Every row gives one point. Each copy is the shape, with its points in the same order, stretched, turned, moved and blurred by noise. Some copies are also mirrored. Which?

Shape (8 x 2)
[[ 20  85]
 [ -6 -16]
 [ 11 -16]
 [-18 -54]
 [ 36  61]
 [ 15  -2]
 [  3  20]
 [ 45 -25]]
Copy 1 (8 x 2)
[[ 44  65]
 [-18 -20]
 [-29  -7]
 [-40 -51]
 [ 17  60]
 [-20   6]
 [  4  10]
 [-53  13]]
Copy 1 is: mirrored
Copy 2 (8 x 2)
[[ 63  51]
 [-10   2]
 [ -7  -2]
 [-32 -21]
 [ 39  53]
 [ -4   4]
 [ 18  14]
 [-24  23]]
Copy 2 is: mirrored
Copy 3 (8 x 2)
[[ 61 -63]
 [  4  44]
 [ 18  49]
 [-27  84]
 [ 69 -27]
 [ 20  31]
 [ 25   7]
 [ 43  62]]
Copy 3 is: mirrored

Shape (10 x 4)
[[-13 -10  15 -16]
 [ 74  40 -13  25]
 [-26   7 -20 -14]
 [-42 -16  13 -47]
 [ 52  10 -19 -28]
 [ 45  33 -38  -2]
 [-33 -28  34 -41]
 [-24  66  30 -11]
 [-17  -9 -33 -58]
 [ 28 -14 -24   8]]
Copy 1 (10 x 4)
[[ 25 -10  35   6]
 [ 12 -47 -84 -24]
 [-11 -11  39 -17]
 [ 36   1  68 -12]
 [ 30 -65 -39 -27]
 [ -5 -48 -31 -38]
 [ 63  -2  60  14]
 [ 18  10  23 -88]
 [ 15 -43  57 -15]
 [  5 -25 -13  24]]
Copy 1 is: only turned
Copy 2 (10 x 4)
[[  2  -7 -22 -16]
 [ 18  41  63 -37]
 [-30   6 -22 -27]
 [ -8 -12 -58 -26]
 [ 13  50   1 -25]
 [ -9  49  25 -37]
 [ 11 -20 -53 -14]
 [  7 -21  21 -93]
 [-26  31 -58 -20]
 [-10  29   2   4]]
Copy 2 is: only turned
Copy 3 (10 x 4)
[[  8  23 -18   9]
 [  2 -24  15  73]
 [-19  -2 -27   7]
 [  6  24 -45 -11]
 [ 26 -32   0  36]
 [ -8 -43   0  46]
 [ 17  30 -38 -14]
 [-17  28 -55  53]
 [ 10 -24 -33 -11]
 [  1 -17  24  19]]
Copy 3 is: only turned
Copy 4 (10 x 4)
[[-49   3  -3  23]
 [ 57 -21  61 -45]
 [ -8  26 -21  28]
 [-71  16 -17  66]
 [  6   9  49   4]
 [ 50  13  35 -10]
 [-95   2  -8  55]
 [ 14 -47   5  49]
 [-32  44  -8  61]
 [ -3  25  15 -24]]
Copy 4 is: only turned

Shape (9 x 6)
[[-20 -62   7 -13   6   6]
 [-19  70 -17 -43 -59 -61]
 [ 22  56 -54 -13 -31 -57]
 [-13 -42  43   7  31 -35]
 [-13 -34  19  31 -12  -8]
 [ 44  12  16 -40 -32 -15]
 [-25 -22  32  17   8  17]
 [-15 -75  22   3  -3 -14]
 [-18 -45   9  -9  40  10]]
Copy 1 (9 x 6)
[[ 62 -36  28  21 -42 -31]
 [-67  33  -8  62  41 -25]
 [-27  80 -40  21  68 -12]
 [ 46 -41  48  25 -11  39]
 [ 16 -22  -7  23 -41  21]
 [-21  27   9  -8  -8 -17]
 [ 19 -60   8  24 -39  17]
 [ 54 -25  35  11 -73  -2]
 [ 68 -45  13  22   3 -15]]
Copy 1 is: only turned
Copy 2 (9 x 6)
[[-37 -32  46  29  22 -44]
 [ 58  42 -31  46 -90   3]
 [ 19  74  -7  -9 -65   5]
 [ 20 -30  70  26  61 -48]
 [ 11 -37  69  24  12   5]
 [-11  67   6  62  -2  33]
 [ 13 -55  26  23  22 -10]
 [-18 -35  91  41  37 -38]
 [-27 -35  23   1  38 -52]]
Copy 2 is: only turned

Shape (11 x 8)
[[ -3  65  12 -33  -1 -29   6  -1]
 [ 21 -12 -29  26  14  13 -73  29]
 [ 21  -1  12  37  28 -36  11 -36]
 [ 22 -14  20  25  15 -15  10 -48]
 [ 35  25 -47  27  34   5  12  28]
 [ 45   2  41  40  14 -31  24  -8]
 [-39  53  25   6  15  -8  -3   1]
 [ -1 -21 -24  34 -57   4 -47  27]
 [ 15 -17   0  12  48 -33  15   8]
 [ 15  -3 -27   1   1  40 -24  40]
 [ 20  21 -23   9   8  20 -27  36]]
Copy 1 (11 x 8)
[[-52   6 -11 -25 -24  -4 -27  11]
 [ 39 -23  25   8  -5  33 -35 -19]
 [-34 -48  16  15   2 -20  -2  14]
 [-13 -46  10   6   6 -25  10   7]
 [ -4  -9  17  18 -18  36  11  -1]
 [-37 -64   2 -16  -5 -10  15   8]
 [-46  18  20 -37   0  -8 -28  26]
 [ 60 -35  -2 -11 -25  24 -21   5]
 [-46 -26   0  19  30  10  -6  14]
 [ 19  13  -6 -15  13  33  -3  -9]
 [  4   3  15 -14 -13  36 -19 -15]]
Copy 1 is: mirrored
Copy 2 (11 x 8)
[[ 30   1  11  37  54  -9 -37  36]
 [-12 -30  13  -8 -10  -6  54 -40]
 [-51  -5 -10  69  28  11 -17 -24]
 [-36 -20 -32  61  13  23 -17 -25]
 [-12  30   9  16  -1 -36  11 -46]
 [-61  -5  15  59 -11  21 -30  -4]
 [  5  11  15  -3  63  12 -47  16]
 [-37 -47  -7 -43 -33 -35  13   8]
 [-38  18   8  49  27   7  17  -1]
 [ 13   0  -3 -28 -18 -18  27 -24]
 [  3   7  24  -9 -11 -16  13 -17]]
Copy 2 is: mirrored
Copy 3 (11 x 8)
[[ -4  17  25  21  11  30 -10 -58]
 [ 10 -53 -76  -2   9  16  12  33]
 [-31   1  74  13 -28 -17 -15   0]
 [-21  13  67 -11 -41  -6  -8  13]
 [-31 -24 -51  58  10 -17 -12 -15]
 [ -9  43  70  40  -6  18 -25  21]
 [-18  29  35   5  35  33  10 -34]
 [ 38 -13 -80  28   4  -4  53  20]
 [-19  -3  41  -3   3 -26 -40   7]
 [  9 -11 -95   6  18  16   7  13]
 [ -1 -13 -71  28  22  25   6   3]]
Copy 3 is: mirrored

Shape (12 x 9)
[[ 10   6  18  18 -15 -21   2   5 -21]
 [-23   6   2 -48   2  26  18  -6   8]
 [ 10 -43  18   6   9  -8  12 -32  10]
 [ -6  -6  -2 -17 -20  -5   2   6   0]
 [-23   7  13  14   7   8  12   2  -8]
 [ 13  10 -28  -5  14  11   4   9  10]
 [ 14 -38  11   2   0  37   1  -1 -17]
 [  8 -54  10  -2   0 -23 -47 -21   7]
 [ 23  14  19 -11   6   4 -22   7   7]
 [ 10  -3  11  10   8 -18 -31 -72  10]
 [ 12  10  13  15  14   9 -32   2  11]
 [ 18  14  20  10  17 -19  15  11 -50]]
Copy 1 (12 x 9)
[[ 16  -1   2  -8  -7  -3 -14  42  -1]
 [  5 -10  -2  11   7  -6   4 -49  31]
 [ 22  -4   8   4 -18  -2  37   9 -28]
 [  2 -12  -5  10 -21   4   1  -2  15]
 [  7 -24  23 -11  11  -6 -18   7   1]
 [ -2  16  -8  16 -19  -5 -27  -4 -14]
 [-13 -10  28 -23 -40 -31   7   5  -6]
 [-21  14   9   6 -19  18  48  17  -6]
 [-10  27 -20  -9  10  -9  -2   5  15]
 [ -3  26  13  30  49 -11  25  38   1]
 [-23  18  -1 -13  16 -12 -12  17  -2]
 [ 36  32  14 -16 -12  -1 -29  34   1]]
Copy 1 is: only turned
Copy 2 (12 x 9)
[[ -8  -9  23  -4 -27   7  28 -15   4]
 [-10  -9 -46   3 -15 -37 -30  34 -19]
 [-38  -1  16  17 -13  -6 -32  13  38]
 [ -8  -6  -9  15 -20  -9   6  17  14]
 [  4  18  -5 -21 -29  -3  -3  12 -11]
 [ 20 -16 -15  -1   8  12  -1  22 -22]
 [  4  -2  27  23  -8 -12 -41  47  -4]
 [  3 -18  20  46  17 -10 -21  13  95]
 [ 17 -51  -4   0  -7  -8  -3  12   0]
 [-48 -31 -10  -9  22 -33  -1 -12  72]
 [ 26 -32   4 -14  -2   7  -2  18  10]
 [ 13 -10  29   3  -1  -1  15 -36 -38]]
Copy 2 is: mirrored
Copy 3 (12 x 9)
[[-16  -6  17  23  25  23  23  -5  -3]
 [-26  27 -24  -8  -6 -33 -32  12  -9]
 [ 16  27  30  41  14  10  11 -37 -11]
 [ -5  10  -6  20  15  -9   0  10   0]
 [-26  17  -2 -32  -4   8  21  -1  -7]
 [ 13 -14  28  -3  16 -10 -12  -3   2]
 [ -5  11  -2  23  28  -2  15 -46  26]
 [ 36  15  28  61   2  15   9 -22  22]
 [ 11 -21  10  21   1  12 -12 -15   8]
 [  6   5  75  50 -30   0  16 -20 -24]
 [ 11 -27  22   2  -4  20  11 -15   8]
 [-27   0  33   1  27  34   3 -16   4]]
Copy 3 is: mirrored
